Each row is a point. Examples show where two turns around zero, p and q, send a point. Where does a point land after both, in the order given? Backwards means that the second turn is done in reverse. Each puzzle has new turns, and all numbers are rounded.

Turn p:
[-29   9 -38] -> [36 31 10]
[-16  10   8] -> [ 3 -2 20]
[ 30 -43  17] -> [-46   2 -31]
[15 24 13] -> [  6 -31   1]
Turn q:
[-22  -5   4] -> [-10  20   0]
[ 56  -2 -34] -> [  5 -64 -13]
[-33  43   1] -> [ 27  38 -27]
[ -4 -17  12] -> [-12   5  17]
[-28 -17  10] -> [-21  26   8]
[31 -3  7] -> [ 10 -26  16]
Where do these land?
q, then p: [-26  -2 -14] -> [27  7 10]
q, then p: [ 22 -20  23] -> [-34  -9  13]
p, then q backwards: [ 15  34 -16] -> [27 29 -4]
p, then q: [10 38 13] -> [-23 -18  29]
p, then q: [-20 -49  -6] -> [ 30  34 -29]

Turn p:
[ 14 -28  17  -1 -15  33] -> [-20 -14 -10 -39 -13  14]
[-6 20 -3 25 14  0] -> [ 24  -5 -20  17   0  -3]
[-11   0 -28   5  10  18] -> [  7  26 -18   4 -16   5]
[ -7  37  19   2 -30  12] -> [ 20 -32  19   7 -31   4]
[ 40 -36   3   3 -14 -43] -> [-38 -10   6 -17  33 -45]
[ 22  16  13 -18  13  27] -> [ 28  -1  10 -32   1  14]
[-28 -22   3   2  16   7] -> [-16   9 -17  10   6  28]
[-30  36 -37  -8  33 -31] -> [31 41  9 53 13 -5]
[  6 -22  14 -10 -27 -24] -> [-35 -16  20  -3   8 -12]
Turn q:
[ -6  -4 -45  10   4   9] -> [ 21  -2  11 -34  21  -8]
[  5  21  25  -4 -24 -36] -> [-12 -35 -25  27 -15  -1]
[-14  28 -50  21  28  -5] -> [ 36 -11   1 -16  56   3]
[ 23  10  14  -3 -23   5] -> [-14  -9 -16  -5 -22  18]
[ 29  15  36  16 -33  -5] -> [-33 -28 -12   8 -26  31]
[-18   3 -42   8  -7   9] -> [ 10  -6   1 -35  26 -17]
[-19 -10  33  -8   8  12] -> [-24  26   4  22  -3  -8]
[ -3 -45  25 -10  24  -2] -> [  1  29  34  26 -23 -12]
[  2 -19   4 -30  22  12] -> [ 15  37   2   7 -15  -8]
Where do these land?
p, then q: [  2 -15  11 -23   1   5] -> [-10  25 -10   8   3  -5]
p, then q: [-13  12  12 -23  76   5] -> [22 41 -8 -8 18 64]
q, then p backwards: [-24   3 -45  -7 -23  13] -> [ 55 -13   1   9   7   3]
q, then p: [ 18   5   3  15 -22   6] -> [-18   8   4  -8 -16  20]
q, then p: [ 46  12   7   9  12 -14] -> [ -5  -7 -21 -38 -27   1]
p, then q: [-13  20   9   7  -9 -27] -> [ -9 -13  32  10  -2  10]
q, then p: [-11 -57  15  14 -15  -5] -> [-23 -48  22  22   8  12]
q, then p: [ -6  21 -12   9 -21  16] -> [-5 32  7  3  3 17]

Turn p:
[ -6  30 -25  23 -36 -33   3 -12  29] -> [-24 -20  -1  11  19  -9 -38  -1 -50]
[ 14 -27  -4 -31  17  29 -31  23 -43] -> [ 44  29 -13  19  -8  28  26  -8  38]
[  6  31  22  -7 -11 -19  34   4 -18] -> [-19 -35 -12  16  14 -31  16   4  11]
[-19 -25  14 -34  -3  30  24 -24  32] -> [ 17 -20  36 -17 -53  -7  -1  18   4]
[-12   6   5  29  13 -12 -24 -15   1] -> [-15  28   7 -11  24  -2 -15  12  -4]
[ 43 -32 -30   6 -26 -35  31 -28  21] -> [-41 -33  -4   9 -29  25 -50 -33   1]
[ 19 -33  27   5  -7  20 -13  42 -24] -> [ 14   5  16   3  15  31  43 -31  26]
[ -6  21  -3 -19  32  10 -34 -20  31] -> [  2  27  -8  -9 -17  11  -1  53 -20]
[ 12  11 -15  38  26  31 -33  24 -18] -> [  2  60 -18  -3  17   8  27 -21 -13]
[-22 -13 -11  26   8 -17  15  28  30] -> [  1 -15  -2 -48  15   5  -9 -18 -22]
[-29  33  21 -36 -13  -2  29 -21 -40] -> [ 17 -26   0  30   2 -59   4  26  27]
Turn q:
[  9  29  17  22 -26   2 -10  45 -24] -> [-19  21  -5  46 -28 -22  29  -5  -5]
[-26  14  36  36 -22  20  23  26  -7] -> [ -3  -6  26  49  -9 -10  24 -37  17]
[-26 -10 -20 -26   6 -24 -38 -16   3] -> [ 27  28 -25 -31   5   1 -27  -9 -16]
[-20 -27 -33  -5  39  -5 -25  22  -8] -> [-17  45   9 -24  28   6 -21  -8 -27]
[ 32 -29  17 -15  16  12 -13 -56  -3] -> [ 39 -27   3 -28  31  -2  11  43  -9]
[-25   3  17 -12 -14  -4  17  22 -22] -> [-10  -5  -3  12  -2 -33   0 -34   1]
[ 28   6  24 -21  18   4   0 -26  42] -> [ 12 -33 -23 -24  12  34  28  14   6]
[  1 -43 -27 -11  -8 -27  -6  13   8] -> [ -7  -1   5 -19 -10   6 -34  -3 -45]
[ 28  18  -7  -8  10   1  21 -43  -1] -> [  5 -24  -4 -23  -1  -1   0  37  34]
[-13  19  -1  32   3 -23  20  31  -9] -> [-27  19  23   6 -32  -6   9 -24  13]
[ 47   3 -22 -49  16  42  12 -52  25] -> [  0 -46 -35 -21  44  24 -16  60  23]
[-37  16   1  55 -37   2   0  35  -4] -> [  1  28  28  56 -35   1  -3 -36   7]
Where do these land?
p, then q backwards: [-17  30   4  -4 -15  40 -15 -12 -24] -> [ -2   0  17  27 -16  12 -28   5 -42]
q, then p: [ 32 -20 -40  -5  25  13  30  23  -5] -> [ 51   7  13 -30  29  -8  13  19   9]
p, then q: [ -9 -32   0 -32 -32 -21 -13   0   4] -> [ 11  -6  12  21  23  19  24  20 -34]
q, then p: [  6  30 -43   1 -15 -22  29  24  14] -> [ 36   2  38   9  14  -2 -20   7 -41]
q, then p backwards: [ 17  -9  38 -17   9 -35  36   8  11] -> [ 8 -4 16  3  0  5 53 28 30]
q, then p: [ 27 -45  22  -3 -28   4  28  -6  47] -> [ 20  19  37  -2 -16  18   6 -44  49]
q, then p: [ 23  18  27 -12  28 -28 -46 -15  25] -> [ 14 -27 -39  24 -46 -18  17 -22  -6]
q, then p backwards: [-15  36  31  -8  -3 -49   8 -20  10] -> [  2 -30 -10 -17  32  28  43  22  -9]
p, then q: [-25  30   1  30 -21  30 -33  24 -34] -> [-19   8  22 -35 -17 -14  41  22  42]
q, then p: [-11 -17  11 -20  25  26  -8  14  -2] -> [ -2  20 -24 -22  -9 -18  -4  13  22]
p, then q: [-39   9 -35  54  11  27 -12 -19 -15] -> [ 14  31 -40 -32 -30 -26  25  17  32]
p, then q: [ 11 -30 -16  15  15  16  -4 -22 -30] -> [ 27   2 -27   8 -18  28   4   7  28]

Turn p:
[-13  18   3 -10  -4   8  11  -5   6 -14   7   0] -> [ 12  -5 -14  -8  -2   6 -16   0   0 -18   7  -3]
[ -5 -59  -8   2  -4 -11 -25  76  -5  19  -7  11] -> [-36   2  62  43 -18 -19 -20   4 -29  38 -12 -14]
[ -9 -33  -6  -7 -18   5   4 -15   1   2   4   9] -> [ 13   2  22 -12   5  -9   0  -2  -6  -6 -29 -13]
[  6  14  11   0  -4 -12  19 -18 -14 -19 -11   3] -> [ 20   4 -13 -26  -2   0  -2   7  17  10  13   4]
[  6  -1   6  -8  52  -5   4 -14   1 -11   1 -17] -> [-18  11 -22 -15  29 -18  10  12 -16  -3  24  10]
[ -3   9 -24   4 -21  -9   1  -7  -9 -13   9  -5] -> [ 25   0   1  13   7   0  -2   1  23  -4   2 -15]
[-12  13 -10 -13 -18  16  15  -8  -7   1 -13 -13] -> [ 19 -26 -14  -7  -4   8   1   0  -1  -2  -2 -22]
[ 41  14  -4   2   9  11 -14   0 -12  -3  -2 -13] -> [-21   1  -9   5  12  23  21  22  19   7   9   0]
[ -8   8  16  -8   7  -1 -25  -9  -1  19  15  37] -> [ -6 -12  24  -4  -3   3   0 -11   2 -22  -2  42]
[  8  -4   3  -5  12   4  13   3  21 -18   2   1] -> [ -6  16 -13  -8  12   6 -18   6 -11   0  -2   0]
[ -1   4  15  -9  -6 -20 -32 -13  28  14  -7  -4] -> [ -8  -7 -16  13  -9 -19   3   4   7  -6 -29  33]
[ -3 -12 -46   3  -9  -3   8  26  -2 -13 -12   1] -> [  9  -4  12  25  21   2 -20  -7   1  26   1 -31]
[  6   7  19  39  25  16   1 -14 -12   5 -10  14] -> [-24  12  -2 -27  -4   9  21 -32  10   4  18  10]
[  3  15  16  -2   0  -5  13   2  14  46  15 -10] -> [ 11   1 -12  15 -23  13  26  -3 -30  -9  -2  22]
[-15   8   7  12 -20   8   9  -3  -8 -13  10 -14] -> [ 12   5  -7  -5 -20  -1  -3  -4  12 -16   6 -22]
Turn q:
[ 33 -18  -7 -19 -19   4  19  -9   6 -14   4 -17] -> [ 20   4  11  16 -27  -4 -28   7  -1  26  -2 -12]
[-21 -30  16   9 -11  16 -49  17 -13  13 -32 -44] -> [ -6 -30 -48  -3  11 -39 -23 -23  -5 -32  -4 -33]
[-12   2  20  20  29  -5 -12 -10 -23   4   7  -3] -> [-11   5 -14  -6   3   1  19 -12  18 -22 -30   7]
[-13  24  33  14  24 -11   8  16  -8  -5  -4  18] -> [-24  20   2 -29  10  -4  11  -8  10 -12  -7  33]
[  0 -30  -8 -14   0  13  15   2  15  17   4  -6] -> [ 25 -23  -5  10  -5 -16   1   8   9  18  10   3]
[-28  17  -7  12  10 -14  -8   5   0 -16  -3 -10] -> [-18  -1  16 -21   7  -4  17  -3  -3 -19  -3 -17]
[ -4   0  11  23  25   1 -22   7  18  -1   5  12] -> [ -3  -6  -1 -12  18  12  10 -33  18  -9   4   8]
[ 10 -11 -14 -13 -25 -10  14 -20   5   0 -17  13] -> [ -4  -5  10  29 -21   0  -3   7 -23  14  13   4]
[ 12 -14  -7  -9 -33   0  11  -1  -1  -1  25   4] -> [ 15 -15   2   3 -11  18 -18  17 -16  23  -8   1]
[ 25   0 -12  -2 -15 -10  16  -1  10  31  -6  -6] -> [ 23  11 -16   6 -21   2   7   3 -19  17  19   1]
[ -3  33  10 -20  19   0   0 -11   9 -10  28  22] -> [ -2  24  26   0  33  15  13   3   7  16 -16  13]
[ -4  18 -14  -2  18  -6  -8  14 -18 -12  -4  17] -> [-30  13   2  -6  10  13   8  12  14  -6   9  -5]
[  6   8 -20   2 -22  22  16  -9   0  -4  -7   0] -> [ 16   2  13  14  -8   6 -14  20 -11 -13  15  -2]
Where do these land?
q, then p backwards: [  5   0 -14  18  11  -7  -3   6 -10 -26  -2 -15] -> [ -5  -4  12  14 -17  26  -5   2 -12 -15   5  -1]
p, then q: [ -5 -23  -9  -9 -13 -19  26  23 -11 -11  -4   2] -> [  7  21 -40 -12   2   1  -6 -12  -9   6 -11  -7]
p, then q: [ 16   3 -22  10   8  29  15  -8 -19   2  -7 -24] -> [ 34   1   6  -7 -10 -21   8  21  22  -3  -6 -13]
q, then p: [ -5   9 -12   6 -25  -9  14  26   5  -9  10  13] -> [ -9 -17  27  -1 -11   5  -3  21 -15 -17   5  -3]
p, then q: [  4  26  30  -7   3  15 -28 -22 -18   3 -29 -12] -> [  2 -45  22   4  -2 -13   2  19  -6  31  19   4]
p, then q: [-24 -18  -6   4  -1  18  11   3   6 -11  10   3] -> [ -9  13   1   6   0 -11  -6  -8  -1  -8 -24 -22]
p, then q backwards: [  6  11  36  -3  27  17 -20   2   7  26 -16   5] -> [-19 -11  13  18  -6 -34   6  10 -15   4 -14  34]
q, then p: [ -2  17  14 -20  22  -4   1 -21  13  11   8  24] -> [  4   6  -9 -18  -1  15   6 -29 -14   9  18  24]
q, then p: [-10  18  36 -18   4 -27  -2 -14  35  26  20  -2] -> [ 22 -14  -1 -30  13   9  34  -3 -14  27  19  32]
p, then q: [ 14 -24 -15  -6 -21  -3   8  13   8 -21  22   5] -> [ -1  28 -14 -18  15  -9 -15 -21   4 -18   6  -8]
q, then p backwards: [ -5  -9 -11   4  -2  -2  -7   5 -21   8  17   3] -> [ 15  10   0 -13  -9  15  -2  -5   5   0  -9 -13]
q, then p: [  1 -21  -9  22 -19 -18  20  -6  10  -5  12  16] -> [  3  -3  30 -20 -19  13   4   5  -2  -3 -24 -13]
q, then p backwards: [  5  11 -17  -1   5  10 -34  -8  -7   6 -42 -19] -> [-23   5 -18  22  16  12  -2   9   7 -15  25 -36]
